Each row of a before or after table is a point. One or more steps were done to the points. Then noise was added and the rows were shuffled. The steps act on how far a point lies along the listed directions, d1 being the first. Write out the steps. A step turns or swaps two directions, mirrors them in a line or flattens them onto one, adds a multiple of one to another, or multiplies one. Angles are multiples of 10 degrees, from the lower direction toward the higher: turns from -170 to 170, lines from 10 to 170 but not 90. Use the fewest steps. Two steps may share a direction if one is a turn and the other turns, adds or multiplies; they go together, in the order done. Otherwise the lowest direction goes first.

Directions:
(1): [ 28 -35  31]
(2): [-47 -21  18]
Before, 12 rows:
[[-30 -22  12]
 [ 16 -40  23]
 [-25   0 -12]
 [ 28  17 -21]
 [-24   8   2]
 [-28  24   4]
 [  8  16 -25]
 [ 20  10  -4]
 [  8  -4   7]
 [ 23  19 -26]
 [ 44   7 -16]
 [ 22  -5  -1]]
After (12 x 3):
[[101  35 -40]
 [ 38  25 -32]
 [ 72  37 -40]
 [ 10   0   4]
 [ -4 -37  19]
 [-44  -5  13]
 [ 43   9 -13]
 [-80 -44  31]
 [ 78  38 -38]
 [-45  10  18]
 [ 50  22 -15]
 [-44 -14   0]]
Steps: multiply d1 by 0.7; multiply d2 by 2.5

Directions:
(1): [ 43 -13  45 -28  -3 -36   7  41]
(2): [ 39  35  12  13  -7 -18  35 -56]
(3): [ -9  49 -30 -43 -27 -32 -30   3]
(4): [  1  11   2  13  73 -34 -33  -9]
(5): [-27 -20  35 -57  11  12  -4 -45]
Before (14 x 8):
[[  9  16  15 -62 -42 -27 -13  18]
 [ -8 116 -68 -13 -75 -15  20 -94]
 [ 59  -9  17  30   1 -37  25  10]
 [  7  45 -15 -14 -58 -40  -8  45]
 [ -8   4 -35  54 -38  51  24  14]
 [ 12   2   4   6 -15 -18   4  38]
 [ -1 -44  28 -36 -18  61  22 -79]
 [ -1   9 -31  34   6 -18 -11  27]
 [-18  17 -47   0 -63   2 -34 -15]
 [ -3 -16  11  54 -11  19  16  37]
 [ 30  -3  15 -18 -31  -6   4  33]
 [-14 -55  32 -36  32  13  10 -65]
 [ 30 -30   7  29  24  -2  -3  41]
 [ -9   7 -34  39 -36  31  23 -29]]
After, 14 rows:
[[  30    9    7  -21   -9  -38    6  -28]
 [  -3   -3   25   43   -8   15   25  -20]
 [ -34  -23  -43   13  -51   24  -39   17]
 [ -68   83 -105  -41  -77   -2  -53   17]
 [  30  -15   21   11   26   -1   10  -14]
 [ -35   -9   -2  -28  -35    0  -28   52]
 [ -14   26  -39   22  -44   20   13  -28]
 [  -9   16  -26   40  -36   54   26  -19]
 [  14  -17   24  -27  -20    8    4   23]
 [ -18   -4  -17   16   19    2  -11    0]
 [  -7  -20   17  -55  -28  -11  -24   50]
 [  37  -10    6   -2   11  -30   20  -25]
 [  -5  -14   15   -9   -7   -2    2   14]
 [  46    0   -4   -9  -47   11   24  -38]]
Steps: flatten d1 and d5 onto the line at 20 degrees; turn d2 and d3 by 60 degrees

Directions:
(1): [  8  34   0  27 -24 -74  12  17 -33 -21 -45 -14  33 -24]
(2): [-44 -21 -33   6 -40   6  37 -59   5 -23  19 -34  40   9]
Before, 11 rows:
[[  3   2   3  -6  16  -1   0   3  -3  10   0   6  -1  -6]
 [ -3   1  -7  -4  -7  -8  14 -11   2  -9  -5  -5   7   1]
 [ -8 -13  -7 -13   3  23  -3  -9   5  -2  14 -15  -4  14]
 [  4 -10   5  -7   9   9  -5   3   7   7  13   4  -9   3]
 [  7   0   5  -1   2  11 -13   4  16  18   6  13 -18   1]
 [-15   2   9   0   3  -1   9   2  -5  -9  -9   4  -6   1]
 [ 20 -10  13 -17  22  40 -16  10  13  23  23  17 -26  11]
 [ 17  -7  21  -9  20   8 -23  24   9  22  -2  28 -37   9]
 [ 14   9   7   2   4  -7  -8  16   6   5  -5   4 -14  -1]
 [-14  10 -11  18 -20 -38  29 -17 -16 -23 -10 -29  37 -15]
 [ -8 -13 -10   0  -3  12   8  -1   1  -3  -1  -2   5   7]]
After (11 x 14):
[[ -14    5    9    1    2   -8    9    4   -8  -10  -12    4   -4   -2]
 [   8    8    1    5   -3  -13   -2    9    4    0   -6   -3   -5   -2]
 [   2  -51    7  -44   39  120  -21  -21   50   40   75   25  -54   39]
 [  -1  -32   11  -21   20   50  -18   -4   30   27   28   25  -42   25]
 [  -6  -17   -7   -5    4   24    3    1    5    2    5    3   -3   11]
 [   1   -2    1   -7   15    4    1   -2    0   10    4    7    0   -4]
 [  -9  -31   -4  -28   20   63  -12  -14   23   12   37   -5  -25   26]
 [   4   10   -4    0   -8  -22   13   -2   -5  -10  -16   -4    9   -4]
 [  -2  -17    1  -12    6   42  -14  -10   29   24   28   14  -26   12]
 [   7   52   -1   44  -35 -118   32   18  -54  -39  -65  -35   62  -43]
 [  -1  -24    3  -17   17   39   -8   -7   21   15   32    8  -19   14]]
Steps: multiply d1 by 3; multiply d2 by 0.4

Directions:
(1): [-11  18  15  -2   1 -70  61 -38  15 -40   1  15  11  17  31  63 -28 -11
   0 -24  27 -30   5 -48]
(2): [  4   8 -34  39  16  46 -18  67   9  -7  -8  12  42  16  70  45 -24 -18
 -36  -8 -37   8  -8 -25]
(3): [ 27 -22 -30  12  -4  29 -42  -1  16 -11  -1 -18 -42 -10 -29  78 -18  33
   0 -15  42 -68   0  36]
(4): [-63  10  39   2   0  13 -20  -3 -20  37  -3 -53 -17  46 -12  60 -19 -10
  17   0  26  72 -12  -1]
(5): [ 31  14  49 -58 -34  31 -18   1  46   3  22  49 -32   4   0  26  -4  33
  29  -5 -49  13 -35 -42]
Before (9 x 24):
[[-28   5  27  10   7 -21  16  -5  -4  17 -21   1   5   5  -2 -43   8 -11
    1   1   0  33  -1 -19]
 [ 39  -4 -22   0   0  15 -10  34   3 -10   0  12  19 -23 -12   9   1  28
  -30   0 -25 -44  -8   2]
 [ 47  27  28 -36 -14  -5   1  -4  30 -19   9  72  -3  -6  28 -36  10 -11
    4 -11 -36  16   4 -50]
 [ 61 -12 -48  24  16   8   8  58  14 -20 -14  59  36 -29  53 -47  14 -28
  -53  -4 -57 -26  20 -10]
 [ 23   3 -35  -7  18  -9  19 -13  15 -51  -3  18   7 -23  23 -19  -2   3
  -11 -11 -21 -46  18  15]
 [ 39   9 -16   2  -1  -4  27  32  21 -35   1  75  73 -17  84 -19 -14 -15
  -36 -21 -51 -22 -12 -55]
 [-42  25  -5  37  13   6  13  25 -12   0 -12 -14  66  41  82  56 -20 -38
  -36   4 -21  67 -25 -50]
 [-22  -4 -14  33  32  -5  30  49 -36   1 -46 -13  72   0  31 -61  14 -57
  -41   5 -10  22  25   1]
 [ 13 -37  -1  -6   3   4  -3   0   6   7  -6 -14 -24 -26 -34 -39  14  -7
   13   5  25 -38  32  43]]
After:
[[   0  -34  -42   43   25   34   -6   60   -8    3  -24  -24   26   -7
    27  -18   -2  -37  -28   -1    7  -21   33   36]
 [  72   22   70  -89  -51   46  -56  -25   67    0   32   78  -83   -4
   -28   32    1   43   48  -17  -35    9  -28  -41]
 [   8    6   15  -26   -7    3    6   25  -10   13    3    9   24   -8
   -22  -38   16   11  -14   15  -48   13  -14  -13]
 [ -13    4  -18   -4   22    4    3  -10  -11  -22  -12  -15    2   -9
     9  -26    3   -9   -4   -4  -10    6   15   35]
 [  -2  -14   -9   26    8   -4   -4  -10    9    5  -27  -15  -24   -6
   -27   16   -6   10   -7  -11   42  -36    8   12]
 [  14   -4   64  -70  -39  -19   -2  -54   13   13   19   23  -27  -15
   -53  -42   14   32   38   -8    6   12  -20   -3]
 [ -42  -45  -45   58   48  -64   36  -24  -83   -5  -62  -90   25  -30
   -71  -72   29  -41  -27    6  116  -49   67  101]
 [ -35    1   33  -20  -10  -89   51 -103  -27   -1    0  -40  -14    0
   -44  -14   18   -6   20   13   60   15   -3    6]
 [  21  -24    5  -16    4  -25    5  -10  -19   24  -12    0  -24  -30
   -54  -90   45   -9    0   16    2   11   26   46]]
Steps: flatten d1 and d4 onto the line at 30 degrees; turn d2 and d3 by -140 degrees; multiply d5 by 2.5
